Each row is a point. The points of each table are mixes of a few directions, plus a little noise. Count the directions of each table, and those that both share. Where both have some left over, give the other angles between the two spaces (their principal angles), to ten degrees, smallest first.
In the rows, zero is written as 128.

First (4 x 3):
[[105 127 212]
 [133 129 107]
 [140 128  84]
 [133 129 110]]
Second:
[[144 128  71]
 [105 126 212]
 [147 127  68]
 [129 129 125]
 [122 129 150]
 [125 128 145]]
Directions: first 1, second 1, shared 1

First (9 x 6):
[[147 128 143 125  99 110]
 [118  81 115 141  74 143]
 [110 123 114 121 143 146]
 [108 127 110  93 145 146]
 [180 178 191 111 117  73]
 [150 154 100 111 148  95]
 [ 86  90  77 140 139 171]
 [ 97 136 122 133 182 161]
 [156 135 179 177 105 107]]
Second, 8 rows:
[[142 131 118 135 154  97]
 [142 101 123 109 145 172]
 [103 153 126 150 136 126]
 [147 188 134 136 100 111]
 [149 170 147 114  65 154]
 [126 135 130 139 118  75]
 [ 63  87 125 153 149 100]
 [153  60 121  89 156 190]]
Directions: first 4, second 4, shared 2; angles 70, 70

First:
[[122 116 126  91 166  86  53 153 152 143 109]
 [ 96 156 127 190 133 186 186 113 120  96 142]
 [125  85 116 101 137  90  86 118 125 172  86]
 [132 150 100 159  98 192 172 121  81 101 189]
 [171 115 135 111 122 115 104 133 137 152  74]
 [134 161 159 132 105 103 118 131 145 104 142]
 [161 124 132 112 147 127 101 146 146 140  83]
 [107 139 141 138  98  97 118 107 123 121 147]
 [154 118 117  99 159 116  60 154 142 148  86]
 [105 115 137 110 125 126 213 126 127 117 192]
 [ 98 128 117 165 122 170 199 106 106 115 157]]
Second:
[[127 158 112 119 128 137 124 116 160 161 132]
 [124 205  87 104 129 150 118  96 212 212 136]
 [129 106 141 135 128 121 131 137 103 103 125]
 [126 174 103 115 128 142 122 110 177 179 133]
 [126 169 106 116 128 139 123 112 171 171 133]
 [128 124 130 129 129 127 128 129 125 124 128]
 [129 106 140 135 129 121 131 138 104 104 125]
 [132  29 181 159 126  99 141 168  20  19 117]
 [131  74 157 145 127 112 135 151  68  67 121]
 [129 103 141 136 127 120 131 138 102 101 125]
 [126 162 109 117 128 138 124 114 166 165 132]]
Directions: first 6, second 1, shared 0; angles 80

First (9 x 18):
[[113 117 134 132 113 142 115 126 134 165 104 117 118 137 131 131 136 142]
 [145 140 119 123 147 112 143 131 122  84 156 140 140 117 125 125 120 111]
 [112 117 137 132 111 142 114 125 135 167 102 117 117 138 131 130 136 143]
 [173 158 105 116 173  87 165 135 110  21 197 159 157 100 119 120 108  87]
 [154 146 115 121 155 105 150 133 118  67 167 147 144 113 123 124 117 106]
 [117 120 134 131 117 137 119 127 131 152 112 121 121 135 130 130 132 137]
 [ 82  97 151 140  81 169  89 120 147 236  57  95  98 157 136 136 149 170]
 [ 85 100 150 139  83 167  91 121 144 232  62  97 100 155 136 136 148 168]
 [170 157 106 116 172  89 164 136 112  26 195 160 156 100 120 120 109  88]]
Second:
[[112 144 125 105 118  94 133 142 138 123 135  84 104 117 118 155 139 119]
 [144 175 139 152 104 151  88 144 151 141 117 130 113 168 119 140 166 148]
 [ 92 125 146 120 108 116 116 134 133 174 106  78 103 118 127 137 137 144]
 [ 94 113 136 115 108 120 123 129 135 171 104  86 105 123 128 143 134 137]
 [109  89 160 156 135 163 115 105 101 183  99 145 152 112 147  76 103 161]
 [155 125  97 112 147 115 157 127 129  71 157 155 140 129 125 141 118  95]
 [126 137 156 134 172  93 145 126  84  93 168 125 160  61 133  74  90 129]
 [122 151 134 132 100 136 102 140 150 155 110 107 103 154 121 151 158 141]
 [206 193 116 149 177 115 140 141 113   7 204 197 172 123 118 102 121 101]
 [121  26  72 104 111 176 160  91 147 162  80 172 128 174 145 162 114 104]]
Directions: first 1, second 4, shared 1

First:
[[135 121 107 155  97 111 140 124 161 111 126 109 134 120 102 111 122 143
  131 140 152  96 104 124 111 108 111 135 123 157 100 153]
 [144 171  99  89 182 204 110 151  57 158 145 148 151 120  95 178 123  94
  108  67 107 191 176 144 173 103 118 159 102 135 178  71]
 [145 124  85 240 113  78  98  89 147  50  93  78 121  88  95  90 108 153
  132 144 144  41 110  82  53 109  92 174 151 123  56 119]
 [101 118 163  83 157 115 120 138  98 145 131 150 124 158 161 128 140  95
  127 140 112 166 133 149 122 170 146 106 125  89 172 125]
 [112 132 126 119 168 114  99 133  82 114 120 134 131 141 124 125 130  91
  120 131 119 147 140 139  94 150 120 139 120  93 158 105]
 [145 124  94 173  84 109 144 121 178 104 125  98 136 108  87 108 116 159
  129 140 160  75 100 116 109  91 105 142 124 174  79 158]
 [117 131 151  74 145 150 134 146 108 162 143 154 131 149 147 146 140 108
  125 119 116 174 141 149 156 143 145 108 118 121 169 127]
 [117 107 169  58  73 136 192 152 191 187 156 149 126 159 159 131 146 151
  138 147 142 152 100 157 187 129 159  66 118 168 140 192]
 [133 125 160 159 132 132 116 102 132 123 114 125 101 110 183 132 128 158
  141 121  98 113 144  88 145 148 155 127 170  93 103 102]]
Second:
[[145 111 163 168 120 159 151 107 141 205 164 113  60 140 107 192 132 148
  137 137 158 187 110 138 139 136 176 107 148 121 154 154]
 [149  88 165  89 101 152 165 133 152 132 145 108 120 165 111  86 166 163
   86 145 143 128 164 123 141 148  98 142 106 180 166 144]
 [119 138 125 159 118 158 137 103 158 199 175 109 102 113  82 147 141 162
   77 125 215 171  65 119 149  97 174 210 130 112 169 124]
 [138 103 152 112 107 150 157 127 146 158 153 115 101 153 110 129 148 152
  114 140 147 149 133 132 140 139 129 132 124 151 158 144]
 [ 93 152  79  85 134  87 107 160  98  74  98 164 163 119 162 127  92  80
  201 118  63  91 125 147 113 128 107  82 139 105  80 112]
 [152 105 144 139 140 130 120 120 123  86 109 118 143 122 134  81 136 135
  103 109 109  91 192 105 119 151  93 123 107 150 128 123]
 [105 139  86 130 144 107 102 134 103  91 113 148 144  95 140 121  90  98
  174  87  89  91 140 127 115 136 118 106 133  99  99 105]
 [123 187 110 142 159  81  83 141 105  79  68 150 192 115 179 141 119  86
  131 163 100 114  95 133 107  87 129 121 136 104  67 118]]
Directions: first 4, second 5, shared 0; angles 30, 60, 70, 80
